Every row gives one point. The points of each table are mixes of a few directions, plus a little noise. How many directions does each table use, and how many do they share? Where both have some left over, give the other angles between the two spaces (their principal angles), to ten degrees, smallest first.

First, 6 rows:
[[-52  40  39]
 [ 10 -33  -4]
 [-12  35   5]
 [ 48   6 -42]
 [  5 -24  -1]
 [  0 -24   3]]
Second:
[[ -7  -5 -52]
 [ -8   1  19]
 [ -7   6  65]
 [ 22  -2 -33]]
Directions: first 2, second 2, shared 1; angles 90

First, 9 rows:
[[-40  46 -35 -24 -30  17]
 [-14   2 -40   8   1   8]
 [ 18  23  39 -41 -18 -22]
 [-48  -4   2  41   4  48]
 [ 56 -45  -4  10  30 -38]
 [ 19 -12  90  -1   4  -4]
 [ 30 -32  -4  15  22 -17]
 [-22  19 -30  -5 -11  11]
 [  1   3 -16  -4  -2  -3]]
Second, 9 rows:
[[ 18 -25 -40  16  19 -12]
 [ 17 -24 -39  15  18 -12]
 [  2  -2  -3   1   2  -1]
 [-17  24  39 -16 -18  12]
 [-28  38  61 -25 -29  19]
 [-15  21  34 -13 -16  10]
 [ 32 -44 -71  29  33 -22]
 [-28  38  61 -24 -29  19]
 [ 19 -25 -40  16  19 -13]]
Directions: first 3, second 1, shared 1

First (7 x 8):
[[ 55  11  15  -7  26 -15   6   0]
 [ -1 -25  23  -6  -4 -21  25  10]
 [ 13 -19 -15  22 -25   3 -36  59]
 [-44 -14  -7  35  -1   3  25  21]
 [-51   3  -7  -7  16 -27   2 -24]
 [ 17   1  15   4   8   8  30  -6]
 [ 12  44 -23 -42 -20  49 -52 -59]]
Second (10 x 8):
[[ -4  -2  10 -13 -14  -1  40   7]
 [-12 -12 -21   4   1  20  25  34]
 [ 54  -1  11 -36 -12  17  23  15]
 [ 14 -16   7  15  18  27  27   1]
 [ -1  20  -9  18   1 -31 -60  -2]
 [ -3  -6  21   6   5   2  24 -21]
 [ -8 -14  -1   5   0  19  47  20]
 [-26  25   3  30  -3 -49 -49 -14]
 [-22  27 -17 -62 -23 -36 -95 -49]
 [  8 -20  -3  33  28  32  19  10]]
Directions: first 5, second 5, shared 3; angles 60, 60

First (7 x 9):
[[-56  36  -9   7 -21   2 -18  30   7]
 [ -1 -16 -11  15  -4 -15   6   5  12]
 [  4  20  14  -9  11  10  11 -17 -15]
 [ 90 -69   4  17  40 -30  65 -61  -3]
 [-45  32  -4  -1 -18   8 -21  26   3]
 [ 48 -52  -2 -16   2   6 -25   4   6]
 [-40  48   9 -12  -9  20 -17  13 -10]]
Second:
[[ 31 -24 -21  14  -7   0   9 -29 -12]
 [ 20  -9 -26  -6 -22  10  24 -27 -19]
 [  9  17 -13 -24 -33  15  38 -18 -20]
 [-75  53  24 -46   1  13  -7  56  14]
 [ 86 -22  20  43  -2 -19  18 -46  -5]
 [-65  24  11 -23  17   4 -26  48  18]
 [-11 -12  -8   5  11  -2 -17   7   5]
 [  7 -27  12  35  36 -21 -39   8  19]]
Directions: first 3, second 3, shared 0; angles 30, 50, 90

First (10 x 11):
[[-39  27  21 -12  61 -25 -11  33 -38  46   4]
 [ -8  42 -33  12  56  11  43 -43   4 -17  50]
 [ -3  10  -8   3  15   3  10 -10   1  -3  13]
 [ -8 -29  42 -14 -28 -20 -46  57 -17  33 -45]
 [  4   6 -10   5   5   5  11 -14   3  -9  12]
 [ 16  -7 -13   7 -18  13  11 -22  17 -22   5]
 [ 34 -32 -11   9 -61  18   3 -23  31 -37 -11]
 [ -9  -9  20 -10  -5 -12 -23  30 -12  22 -21]
 [ -4  40 -35  12  52  14  45 -48   8 -20  50]
 [ 14 -50  33 -11 -73  -8 -45  41   3   8 -57]]
Second:
[[ 51 -36  46 -37  60  -1   1  41 -54 -72  22]
 [-24 -58 -37   9  14  -9  19  37  -9 -14  14]
 [ 12  46  26  45 -12  23 -48 -14   4  -6   9]
 [  8  32 -23  -5  -2   7 -15  10  26   0 -18]
 [ 34  16  37 -40  15  -3   5 -10 -15 -12  -8]
 [-21 -10 -17 -42 -18 -23  48 -28  15  46 -23]
 [-15  25   5  38 -26   9 -20 -25  12  22   4]
 [-45 -15 -37  32 -30  -5  11 -11  20  36   1]]
Directions: first 2, second 4, shared 0; angles 80, 90
